Each point is reached from the start by the listed moves, each made once or not at all, plus a little noise. Say if it took an odd or an even number of moves. Then give how often each move was made.
(in the rows, 128 means zero)

Moves:
(1): [162 113  98  74 150  95]
(2): [ 90 108 184 245 121  93]
(3): [162 115 163 139 158 114]
Start: [102 115 122 127  96 125]
Points:
[101 112 123 126  94 127] => even (0, 0, 0)
[170  88 126  83 148  78] => even (1, 0, 1)
[ 99  84 146 187 113  59] => even (1, 1, 0)
[133  99 153 137 130 109] => odd (0, 0, 1)
[136  99  94  75 116  97] => odd (1, 0, 0)

Moves:
(1): [ 98 122 132 145 149 126 125 128 102]
(2): [148 138 120 128 144  98 102  99 134]
(3): [133 125 141 106 147 133 122 155 132]
(4): [118 105 149 126 101 109  97 108 119]
(5): [107 120 146  78 147 166 107 117 134]
(6): [142 112 116 108 132 107 131 119 117]
(7): [110 137 140 115 110 121 139 116 132]
(8): [127 114 123 119 135 111 130 129 158]
Start: [129 108 108 119 102 106 132 146 133]
Points:
[136  81 116 106  99  43  77  95 159] => odd (0, 1, 0, 1, 0, 0, 0, 1)
[107  75 134   7 134 100 117 139 166] => odd (0, 0, 1, 0, 1, 1, 1, 1)
[121  90 105  76  93  58 146 126 158] => odd (0, 0, 0, 0, 0, 1, 1, 1)
[ 61 100 144  73 123 133 119 126 119] => odd (1, 0, 0, 0, 1, 0, 1, 0)
[ 98  69 160  13 100 104  91 123 124] => odd (0, 0, 1, 1, 1, 1, 1, 0)

Moves:
(1): [113 134 103 154 125 128 124 114 128  95 134]
(2): [ 85 166 162 106 111 103 115 160 109 124 105]
(3): [194 146 100 111 130 103 154 177 147 104 153]
(4): [124 118 102 120 117 137 126 133 150 128 100]
(5): [153 103 115 170 130 134 116 136  89  96 118]
(6): [123 110 115 140 133  76 151 130 125 115 118]
(7): [120 132 133 115 179 133 148 121 157 130  92]
(8): [155 147 125 136 114 117 130  91 146 132 114]
(9): [126 149  95 118 149 130  98 124 123 115 117]
(10): [166 125 108 145 104 148 146  87 119 159 114]
(11): [103 117 116 149 135  95 129 120 132 176 123]
Start: [124 136 152 130 120 132 121 119 124 123 134]
Points:
[237 153  33 188 119 135 120 116  90  52 130] => odd (1, 0, 1, 0, 1, 0, 0, 0, 1, 1, 0)
[158 182  93 101 168 104 108 203 132  53  51] => even (0, 1, 1, 1, 1, 0, 1, 0, 1, 0, 0)
[ 55 202  92 134 156  78  97  86 172 128  23] => odd (1, 1, 0, 1, 0, 0, 1, 1, 1, 0, 1)
[149 199 142 121  98  38 138 154 148 147 115] => even (0, 1, 1, 0, 0, 0, 0, 1, 0, 0, 1)
[152  70  67 214  99  81 150  88  99 158  67] => odd (0, 0, 0, 1, 1, 1, 0, 0, 0, 1, 1)
[194 142  33 206  92 157  95  37 111  80  63] => even (1, 0, 0, 1, 1, 0, 0, 1, 1, 1, 0)

Moves:
(1): [120 123 100 145 117 126 122 106 141 158 154 122 163 127 105 125 121 138
 144 113]
(2): [142 123 127 124 127 118 117  94 121 121 139 126 128 139 116 121 124 113
 142 127]
(3): [129 142 140 148 113 127 106 111 117 116 143 121 143 130 128 120 110 137
 145 134]
(4): [132 105 147 138 124 125 132 129 133 125 133 129 126 130 124 115 133 123
 148 131]
(5): [146 148 134 126 143 125 142 117 124 123 140 128 129 141 112 123 119 132
 126 113]
(6): [106 132 131 107 151 121 125 124 133 128 108 123 127 129 118 115 127 164
 104 150]
(7): [118 127 122 129 134 124 134 122 141 129 131 128 124 140 125 112 115 112
 129 121]
(8): [110 136 134 151 133 108 131 124 121 155 128 130 107 112 116 142 109 124
 143 125]
(9): [125 110 133 106 132 120 124 122 138 135 116 121 128 122 155 140 112 123
 120 113]
(10): [129 137 120 131 131 133 110 115 145 146 127 124 133 122 143 117 135 131
 110 130]
(11): [117 137 101 102 132 113 121 155 110 149 120 125 150 133 149 121 117 147
 117 169]
(12): [126 114 113 124 134 122 122 141 102 112 111 122 122 132 140 117 120 133
 126 116]
(13): [133 128 138 131 136 144 133 158 127 137  98 111 122 123 136 138 122 136
 120 140]
(14): [127 108 149 133 148 139 118 150 109 109 115 133 124 122 143 143 140 124
 136 137]
(15): [131 138  98 115 108 144 135 113 125 153 134 137 167 120 137 122 115 131
 108 141]
(16): [125 112 116 125 130 147 136 117 123 116 125 119 112 152 125 128 122 153
 130 125]
(17): [124 124 152 155 120 129 116 110 126 120 110 144 136 140 132 129 135 116
 147 113]
(18): [122 112 138 134 130 118 139 113 122 123 154 116 117 130 119 144 138 127
  94 138]
Start: [138 112 117 136 103 116 126 127 122 132 137 127 152 127 127 124 133 134
 123 128]
Points:
[132  50 144 125 131 130  77 106 101 137  50 116 182 127 191  99 114 151
 104 146] => even (0, 1, 0, 1, 0, 1, 0, 0, 1, 1, 0, 1, 1, 1, 1, 0, 1, 0)
[118  29 141 129 129  97  95  41 115 108 108  98 124 173 148  99 127 165
  90 118] => odd (0, 1, 0, 1, 0, 1, 0, 0, 1, 1, 0, 1, 0, 0, 0, 1, 1, 1)
[153  87 104 203  96 110  86   7 113 118 172 111 188 199  95  51  89 143
 188  69] => even (1, 1, 1, 1, 1, 0, 1, 0, 0, 1, 0, 1, 0, 0, 0, 1, 1, 0)
